Each row is a point. Two turns around zero, p and q, are shown by what they do to some points. Where does a point land after both, in the order given? Backwards means that the second turn is done in reverse. Each puzzle has new turns, and all numbers are rounded.
In the rows, zero is written as 128.

Turn p:
[156 137 148] => [131  93 123]
[169 210 140] => [184  80  72]
[102  99 131] => [115 149 159]
[123 104  99] => [100 153 123]
[123 104 112] => [104 145 132]
[ 94 113 139] => [133 148 161]
Turn q:
[110  96  88] => [ 94  86 123]
[ 90 124 136] => [139 103 156]
[170 142 143] => [138 166 103]
[108  96 144] => [149  93 125]
[162 183 130] => [121 192 134]
Where do these land?
p, then q backwards: [130 152 144] => [120 112 151]
q, then p backwards: [145 142 115] => [123 115 106]
q, then p: [ 54  97 131] => [ 79 100 185]
q, then p: [152 163 115] => [170 137 118]
p, then q: [137 149 137] => [119 125 105]
q, then p: [150  65 126] => [ 76 165 108]

Turn p:
[153 136 137  94] => [108 122 100 154]
[105 143 130 153] => [141 154 147 116]
[178  93 164 108] => [149  85  87 165]
[118 137 165  85] => [122 148  74 132]
[120 142  88 172] => [126 134 188 118]
[ 94 117  82 157] => [122 124 174  83]
Turn q:
[135 169 108 107] => [ 96 101 157 132]
[ 94 106 153 101] => [143 138 110 177]
[135  95 107 100] => [ 99 164 118 141]
[107 102 180 146] => [178 128  90 142]
[114 122 113 145] => [142 144 144 122]
[182 174 108 170] => [111  93 148  55]
Where do these land?
q, then p: [130 169 140 147] => [142  93 100 126]
p, then q backwards: [120 117 118 153] => [119 144 119 150]
p, then q: [167  80  81  66] => [157 216 129 165]
q, then p backwards: [138 135 164 136] => [134  95 144 117]
p, then q: [ 84 139 136 139] => [ 98  94 134 142]

Turn p:
[ 94 140 168 121 131 162] => [110 132  99 170  96 115]
[152 154 151  77  93  62] => [147 113 183 172 147 192]
[150 139  73 130 117 118] => [140 133 130  79 142 160]
[112 142 148 120 169 135] => [ 94 120 137 138  96 114]
[138 119 110 168 126 151] => [123 134  98 100 150 109]
[ 83 120 138 151 137 129] => [115 166 125 140 116  98]
[111 139 160 123 130 154] => [113 124 106 159 109 121]
[184  81  54  98  99  93] => [208 107 163  64 158 155]
[128 117 151 165 152 150] => [100 123 110 130 137  85]
Turn q:
[ 88  89 135 132 108 112] => [137 125 130 114 112 185]
[ 98  92 150 139 148 130] => [118 125 145 117 152 174]
[120 108 145  77 149 115] => [132 106  91  98 159 143]
[190 196 156 133 146 128] => [ 76 119 126 134 131  46]
[103 193 142 117  96 164] => [128 175 140  77 101  86]
[ 96 135  87 136 143 123] => [142 171 114 149 134 145]
[190  78 109 133 147 135] => [150  71 140 176 157 121]
[124  93 136 142 131 117] => [124 109 138 137 131 161]
[142 168  93 144  84 128] => [144 151 128 148  75  92]
Where do these land?
q, then p backwards: [180 116 134 139 125 165] => [153  87 158 118 151 105]
q, then p: [ 86 177 138  79 119 106] => [147 139 137 102  90 195]
q, then p: [ 91 152  92 130 138  71] => [112 165  85  86 125 165]
p, then q: [168 128 141 100 126  95] => [117  96 164 118 158 142]
q, then p backwards: [113  83 148 165 127 149] => [149 149 122  99 130  76]
q, then p: [179 125 127 174 148 155] => [ 99 144 152 160 158  81]
p, then q backwards: [ 82  80 117 103 149 143] => [140 163 102 126  70 148]
p, then q backwards: [142 138 129 123  75 169] => [119 103  94  89 141  92]
q, then p: [111 154 127 138 144  98] => [115 163 115 117 112 145]

Turn p:
[149 160  89 129 125  85 136 144] => [130 133 124 135 133  58 139 127]
[146  81 123 173 123 122 146  88] => [134 143 141  70 170 143 143 150]
[169 121 169  68  98 185 164  67] => [181 189 130 136 155 184  63  91]
[ 81 139 140 136 139 133 110  93] => [ 87 130 106 144 144 163 146 122]
[103 103 112 146 174 136 120 100] => [127 100 111 127 164 158 165 144]
[136 133 134 131 134 113 125 188] => [126  93 147 129  92  97 117 134]
[149 139 141 148 124 115 148 160] => [120 117 153 118 122  98 102 142]
[107 151 163  97 142 170  85 132] => [118 120 137 184 101 176 125 105]
[147 132  89 132 104  96 109 129] => [135 152 130 117 119  86 163 122]
[ 95 158 118 110 119 165 115 155] => [122 132 107 174  86 139 123 145]
[126  91 130 138 126  87 151 153] => [127  99 121  75 122 105 122 127]
Turn q:
[199 136 131 159 101 114 104 118] => [146 157 106 178 115  76 144 148]
[108 129 132  94 100 169 127 107] => [169  84 133 119 123 135 108 114]
[124 137 125 164 161 136 154 131] => [107 154 126 114 152 133 103 154]
[120 121  97  57 105 163 119 169] => [183 108 168  81 100 141 161 108]
[113 142 120 156 108  99  99 128] => [125 156 116 165 118 148 128 106]
[112 118 163 105 140 145 111 154] => [113 103 163 119  93 135 121 132]
[116  87  97 145 122 115 164 117] => [119 139  77  89 141 130 130 114]
[131 134 151 147 225  99 110 111] => [ 44 144 170 142 167 101 112 127]
[129 147 136 127  91 113 165 116] => [145 110  93 143 142 151 143 150]
Where do these land?
q, then p: [109 104  81 117 115 110 131 129] => [154 154 103 148 163 129 121 120]
p, then q backwards: [118 162 143 146  87 141 129 150] => [133 119 156 169 147 132 106 155]
p, then q: [161  94 132 150 168 157 144 142] => [108 118 149 106  87  87 136 155]
p, then q: [103 131 123 122  92 107 165  87] => [147 142 167 131 171 146 139  94]
p, then q: [144 156 127 104 138 152 117 132] => [123 151 111 153 123 114 107 144]
q, then p backwards: [132 119 119 124 118  70 160 134] => [ 84 119 100 138 135 118 104  95]
q, then p: [ 72 134 105 137 154 102 160 100] => [143 106 100 174 153 173 152 139]
q, then p backwards: [159 166 158 155 116 154  74 118] => [163 188 122 110 128 165 131 165]
q, then p backwards: [154  85 164  98 164 159  72 160] => [159 141 150 152 100  89  99 204]

Turn p:
[122 124 131 172 171 124 180 137 107 144 136] => [146  73 158 126 112 104 130  99 121 130 166]
[ 99 148 175 175  92 127 131 109  82 146 143] => [ 93 118 124  90 106 161 110 132 118 147 198]
[120  98 123 117 140 115 133 130 140 181  98] => [151 134 162 151 126 117 137 150  90 159 123]
[118 149 127 120 111 108 108 180 111 127  78] => [ 89 154 170 136 136 114  79 143 121 117 115]
[105 150 188 137 115 160 103  98 127 106 113] => [119 128  98  88  99 147 109 184 147 117 147]
[139  83  99  92 163 115 124 144 120  98 160] => [145 106  93 183 142 120 120  94 123 122  91]
[106 153 110 146 173 100 169  99 100 127 175] => [134  52 122 105 164 126 136  89 129 146 149]
[ 93 104  97 101 117 135 158 139 183 122 154] => [151 132 131 148 121 128 145 108 173 183  86]
[162 167 134  96  99 168  94 134 119 138 177] => [104 170  87 147 169 139 152 139 166 109 164]
[165 120  94 159 153  76  95 181 152 172 100] => [ 94 128 203 172 134 116 163 125  80  99  99]
[152 149 165 107  72 133 142 100 167  87  99] => [159 181 127  78 118 173 113 144 162 103 108]
[155  90  93 113 130 174  98  86 127  87 104] => [149 161  61 115 110  91 140 129 106 106  88]
Turn q:
[102 126 142 127 106 140 114 138 113 111  98] => [115 111 114 118 149 129  92 144 124 131 107]
[118  85 110 148 111  92 178 115 129  62 108] => [102 169 119 162 142  82 105 165  76  98 145]
[187 123 150 117  92 112 127 215 108 150 161] => [159 170 114  97  94 175  79  66 107 153 154]
[115 135 142  97 111 177 147 106 150 163  96] => [139  92 130  99 182 126 139 147 153 152 158]
[161 170 117 146 102 137 149 147 102 155 114] => [156 102 101  99  99 160 125 136 107 123 161]
[113 188 108 105 196 113 161 124 179 139  94] => [113  77 136 173 145 138 161 111 171  68 178]
[137 103 121 148 133 175 112 132 184 135 119] => [153 137 185 103 167 139 137 137 134 109 119]
[112  82 117 148 161 106 111 118 105 126  91] => [114 130 125 112 120  68 119 125 133  89  96]
[110 171 135 151 152  96 109 103 134 168 163] => [129 131 104 144  92 153 178 131 178 120 110]
[138 110 131  79  98 117 101 112 110 100  88] => [ 65 114 123 100 147 109 109 117 100 152 125]
[111 148 108 130 111 163 121 118 118 147 221] => [165 136 156 155  85 155 147 156 150 196 117]
[132  96 156 141 162 109 106 108 103  81 182] => [127 165 127 173 114 102 146 101 103 146  66]
Where do these land?
p, then q: [140 137 145 141 157 105 150  96 143 154 164] => [173 146 144 134 144  91 136 110 107 147 145]
q, then p: [169 154 168 108 139 119 126  80 135  93 162] => [156 102 143  87 124  88 129 104 109 159 178]
q, then p backwards: [124  98 141 103 122 158 170 138  87 129  72] => [107 144 113 110 171 143 152 104  60 124 112]
q, then p: [149 169  82 114 171 164 106 168 115 122 173] => [148 172 102 114  64 170 142 139 106 120 172]
p, then q: [ 95 162 148 127  94 112  81 149 157 166 169] => [190 118 138 149 158 141 102 152 190 120 130]
q, then p: [154 113  80 134  84 143 108 168 148 175 125] => [135 168  93 162 155 164 117 168 174 123 143]
p, then q: [144 131 119 164  90 165 141 130 169 108 103] => [ 92 124 105 137 159 170 131 143 119 147 172]
q, then p: [124  99 140 109 167 136 164  93  78  92 165] => [113 109 178 105 132 149 139  92  59 127 150]
p, then q backwards: [ 97 113 168 175 112  73 128 157 114 126 108] => [144 155  69 107 106 132  90 170 121  97 131]
p, then q: [105  93 138 150 126 120 104 122 107 161  86] => [137 125  87 105  92 132  88 128 134 157 113]
p, then q: [148 176  91 113  97 136 137  78 155  92  99] => [ 80  73 137 150 154 129 138  87 131 123 177]
p, then q: [ 88  91 115  99 178 106 120 155 127 119 110] => [124 146 112  70 118 107 111 124 129  82  93]

Turn p:
[111 100 129 162 207 100 153 147 101 123 156 124] => [139 156 130  76 104 143  74 122 154 125 184 102]
[158 109 158 125 129 145 111 137 143 113 114 123] => [134 122 121 142 148 115 151 160 117 133 157 118]
[165 155 132  86  89 151 131 146 132 121 180 152] => [ 89 163  91 163 149 165 161 136 125 140 113 160]
[ 98 131 176 111 141  97 141  87 186 165 177  99] => [133 184 221 108 149 147 144 147 146 137 109 127]
[161 181 117  68 160 100 141 149 120 146 114 138] => [100 103 116 137 145 158  90 152 167 186 111 154]
[113 169 133 153 136 188  83 115  76 115 118  81] => [119  73 111 118 119 131 150 150 163  40 127 129]
[137 168 100 150 130 154 147 138 155 140  84  95] => [169  82 118 115 172 117 128 110 150 122 111 156]
[132 126 138 167  68 141 177 103 137 153 128 159] => [134 145 125 139 154 124 168  58 116 134  98  91]
[108 101 118  95 145 164  82 124 161 159 100 144] => [154 104 154 163 142 142  98 167  76 110 116 126]
[124 167 128 174 137 121  90 122 108 117 132 198] => [145  96 110 143  66 185 153 106 132 135 136 106]
[139  79 126 120 113  92  97 113 115 114 160 108] => [116 175 138 150  87  87 127 150 129 121 140 128]
[105  87  84 101  95  82 150 101 106  72 107 134] => [ 82 128 139 129  82  64 106  85  91 148 134 156]
[111  90 125 153 115 128 160 183 125 128  95 109] => [152 132  91  78 146  86 112 121  98 133 127 111]
Turn q:
[132 192 115 172  99 136 137 115 121 114  87 122] => [133 157 192 137 148 138 158 113 111 102  93 107]
[ 81  86 172 132 114 170 138 124 121 116 136  81] => [153  80 149 144 127 153 100 199 136 126 141 139]
[102 137 157 115 155 179 162 115 140 147 121 121] => [165 129 163 134 118 102 112 162 163 159 131 125]
[108 149 162 107 144  81 145 109  97 170 117  68] => [160 141 118 186 155 155 174 143 151 161 138 172]
[ 86  86 199  87 127 162  90 132 175 117 102 155] => [151  71 107 163 128  88  77 169 106 163 143  70]
[137 125 103  94 129 117 168 108 124 139  77 106] => [180 144 122 105 132 122 186 137 123 137 138 129]
[142 112 124 139 107 129 162 123 120 153 147 151] => [122 158 122 106  93 156 122 137 131 142 124 125]
[ 97 155  74 149 122 125 101 151 113 141 102 114] => [139 100 146 137 119 126 159  89 119 101  78 149]
[159 132 158 129 107 155 118  90 164 159 110 144] => [163 178 127 147 122 115  91 138 104 130 129  94]
[144 121  96 140  93 114 160 207 101 107 151 120] => [ 80 108 136  64 133 165 142 126 100 142  99 169]
[140 162 110 128 116  85  93  69 163 108 123 194] => [110 160 120 154 117 118 137  58 110 107 163  57]
[134 136 123 109 137 143 121  97  53 116 130 164] => [ 84 148 129 145  87  96 171 158 138 105 138 126]
[121 110 104 204 167 128 131 153 156 102 162 141] => [100 105 133  89 143 152  83  95 184  97 104 116]
[165 124 107  94 158 110  91 142 132 116 204 122] => [ 84 129  91 118 132 103  97  92 130 119 175 184]
[172  92 116 121 145  86 104 184 141 115 150 117] => [ 97 112  64  91 167 131 110 106 114 129 127 159]
Where do these land?
q, then p: [ 76 127 133 156 149 144 165 145  94 121 147 128] => [153 139 142 113 168 125 148 143  68 141 123 112]
p, then q: [ 85 135 163 159 120 134 134 143 142 111  81 144] => [141 135  97 110 116 129 157 182 124 141 158 159]
p, then q backwards: [171 126  69 153 154 152 107 107 155 151 137 134] => [101 134 138 137 144 121  95  81 157 166 138  77]
p, then q: [113 129 129 127 137  98 176  76 109  97  76 132] => [155 115  85 182 110 166 119 146 141 139 173 118]
q, then p: [169 117  98 144 123 119  65 150  89 166 150 134] => [120  70 119 135  71 126 126  76  97 129 117 148]
p, then q backwards: [173  85 164 129 119 130  57 118 146 155 168  67] => [149 136 172 127 152 176 134  51  74 135  82 109]
p, then q: [121 135 145 112 106 160 155 102 119 138 131 162] => [150 113 153 144 124 128 142 159 170 108 128 124]
p, then q backwards: [182 111  68 121 117 154  87 149 129 132 157  83] => [156 109 146 120 169 142  75  91 100 174 134  81]
p, then q: [151  70 141  94 132 104  59 119 167 102 173 130] => [ 51 147 170 137 136 168 112 118 115 164  73 149]
q, then p: [135 137 169 124 125 123 186 154 125  94 103 152] => [127 137 138  84 172 138  90 168 140 125 100 118]
q, then p backwards: [ 71 153 148  94 128 142 145 136 112 111  84 133] => [145 136 172 129 111 106  98  97 157 125  76 131]
p, then q: [ 93 203 157 126 164 119 172 131 115 117 109 142] => [186 100 110 129  86  90 101 167 128 155 162 124]
p, then q: [157  92  86 112 135 108 119 138 156 188 139 113] => [110 163 116 154 171 107 117  88 118 106  78 124]
q, then p: [ 95 171 125 140  81 105 164 126 135 110 136 138] => [101 134 147 115 172 136 152 130 134  87 121  83]
